Rows are points. The points of each table are mixes of a few directions, plus a little noise. How many directions does each table use, and how many do they share? Where both have some left over, give the other angles between the two spaces (their principal angles), to ten degrees, smallest first.
In the rows, 128 means zero.

First (4 x 2):
[[ 66 129]
 [191 125]
 [ 72 129]
 [188 128]]
Second, 5 rows:
[[127  92]
 [126  43]
 [129 165]
 [130 219]
 [128 121]]
Directions: first 1, second 1, shared 0; angles 90

First:
[[126  85  95]
 [139 224 198]
 [129 118 119]
 [119  50  73]
 [134 188 170]
 [126 103 112]]
Second (4 x 3):
[[138 123 107]
 [ 77 153 241]
 [148 119  84]
 [150 117  79]]
Directions: first 1, second 1, shared 0; angles 50

First:
[[172 184 120 120]
 [ 43  15 145 146]
 [100  93 133 133]
 [179 197 117 117]
 [146 152 123 124]]
Second:
[[110  86 135 111]
 [ 50  88 129 130]
 [198 207 118 157]
 [ 84 100 129 105]
 [185 203 116 110]
 [ 40  78 128  70]
 [169 152 129 185]
 [187 110 139 154]]
Directions: first 1, second 3, shared 1

First, 5 rows:
[[139  88  89 118]
 [124 207 173  86]
 [130 173 151  96]
 [135  29  63 171]
 [113 144 161 169]]
Second:
[[ 84 197 131  54]
 [126 130 128 126]
 [153  87 126 171]
 [140 110 126 147]
 [111 155 130  99]
 [ 91 186 132  67]
 [189  30 123 232]]
Directions: first 2, second 1, shared 0; angles 30

First (7 x 6):
[[116 107 130 129 128 117]
 [117  91 133 103 125  77]
 [149 163 127 122 130 143]
 [115 121 125 154 128 153]
 [122 117 115 138  98  73]
 [136 111 142  77 139  84]
 [141 185 126 174 149 249]]
Second (6 x 6):
[[ 75 168 129 117 166 101]
 [140 119 128 131 119 134]
 [ 54 183 130 112 181  91]
 [169  98 127 137  99 148]
 [191  82 126 142  83 159]
 [140 119 128 131 119 134]]
Directions: first 3, second 1, shared 0; angles 80

First (9 x 8):
[[122 133 138 162 114  81 183 131]
 [171  70 165 105 109 186  97 147]
 [143 127 146  92 145 196 126 156]
 [ 97 160  78 122 148 105  76  90]
 [ 95 195 110 119 168 134 175 142]
 [156  86 148 113 113 163  94 134]
 [120 132 118 142 124 100 130 116]
 [145  88 123 115 113 143  54 107]
 [102 161 127 183 119  44 218 127]]
Second, 7 rows:
[[127 128 124 133 126 119 126 125]
 [126 126 126 131 125 119 127 124]
 [118 124 112 153 114  80 116 104]
 [113 122 106 164 107  56 110  92]
 [113 121 106 163 107  57 110  91]
 [151 139 168  67 161 249 158 190]
 [145 136 157  84 154 218 149 173]]
Directions: first 3, second 1, shared 1

First, 9 rows:
[[135 131 140 134 128 119 123 136 139]
 [143 137 156 145 127 108 116 147 155]
 [124 127 122 126 128 133 131 124 123]
 [107 115  91 107 129 157 144 102  91]
 [ 66  92  19  64 128 213 176  54  21]
 [112 119 101 113 128 149 141 109 101]
 [157 145 179 158 127  88 106 162 179]
 [196 167 249 199 127  34  75 210 247]
 [110 118  96 110 129 153 143 106  97]]
Second, 7 rows:
[[177  33 166 144  13  92 204  55 141]
 [129 127 129 129 124 126 132 125 126]
 [117 152 119 123 156 136 109 146 125]
 [ 89 204  98 114 221 156  67 185 118]
 [ 92 199 100 117 217 154  69 182 117]
 [136 114 133 133 113 124 137 117 130]
 [158  70 151 138  59 108 175  84 137]]
Directions: first 1, second 1, shared 0; angles 90

First:
[[ 96 113 155 132 102 125 104 151 135 138 125]
 [249 146  28  78 207 173 190  62  25 176 148]
 [ 89 163 157 179 131  58 155  91 198 100 126]
 [135 131 163 145 130 125 122 165 149  73 142]
 [166 122 116 109 144 146 139 121  71 171 145]
 [143 129 129 126 137 124 138 116  96 164 141]
 [ 89 115 156 137 100 122 103 154 152 122 120]
 [103 112  96 109 105 172  91 165 184  50  87]
 [ 78 117 150 137  96 109 110 127 146 156 116]]
Second, 8 rows:
[[144  64  75 107 133  44  50  97 133 178 152]
 [126 129 101 141  75 128 160 123 118  73 151]
 [128 107  78  98 134 125 120 178 158 154 114]
 [127 147 144 128 136 175 136 141 137  87 107]
 [131 121 111 136  97 124 129 110 120  83 144]
 [113 180 208 149 161 156 179 136 111 179 112]
 [127 136 164 175  85  76 150  48  72 123 182]
 [129 141 144  92 203 196 101 191 175 146  62]]
Directions: first 4, second 4, shared 1; angles 60, 80, 90

First, 9 rows:
[[ 97 129 125 190 101 181 109 208  92  57  95]
 [167 169 140 189 113  52 135  93 134 153 192]
 [ 98  53 103  97  94 154  77 107  22 117 109]
 [107  99 121  51 155 173 135 131 149 137  82]
 [151 139 132 133 129  84 132  90 133 158 160]
 [153 145 143 124 145  94 142 125 145 145 162]
 [127 146 133  97 157 142 151 131 191 140 108]
 [111 151 110 205  84 141 118  91 132 116 109]
 [137 123 148  68 176 135 147 180 162 130 128]]
Second (11 x 11):
[[118 128 133 120 140 154 132 173 136 106 111]
 [128 166 125 101 156 139 171  72 249 172  90]
 [134 110 136 136 122 117 110 171  68 104 156]
 [154 117 142 133 125  80 115 143  71 129 185]
 [123 152 115 120 131 135 151  55 207 168  95]
 [169 122 157 121 145  63 124 173  74 129 208]
 [163 115 141 137 119  61 112 122  61 141 202]
 [129 125 143 117 148 139 131 198 118 100 133]
 [ 79 113  89 158  81 193 104  78 120 112  55]
 [104 147 110 122 130 169 147  81 207 145  67]
 [107 113 117 142 110 159 110 143  98 102 105]]
Directions: first 4, second 3, shared 3

First:
[[ 94 133  57 158 161 122 131 166 162  75 142 128]
 [104 127  93 146 147 129 134 164 155  85 135 133]
 [146 110 249  91  78 160 145 132 109 154 108 141]
 [145 129 146 116 118 126 124 107 111 154 123 124]
 [141 109 241  97  82 164 150 145 117 141 110 146]
 [151 132 141 116 117 117 115  88 102 170 122 122]
 [116 139  55 147 159 108 116 123 138 115 140 119]
 [125 147  42 146 163  97 105 101 130 130 138 111]]
Second, 8 rows:
[[158 145  81 154  75  96 167  89 105  65 151  56]
 [103 137 148 136 132 130 115 146 124 107 140 155]
 [170 152 132 163 102 140 167 142 110 129  98 138]
 [126 148 154 146 121 132 124 118 146 102 109 169]
 [120 107 149  93 161 141 108 109 167 186 115 151]
 [110 110 153  96 157 140 115 129 147 184 142 146]
 [130 141  91 153  89 104 159 145  72  73 186  65]
 [106  84 117  84 187 140  71 145 152 177  83 144]]
Directions: first 2, second 5, shared 0; angles 50, 50
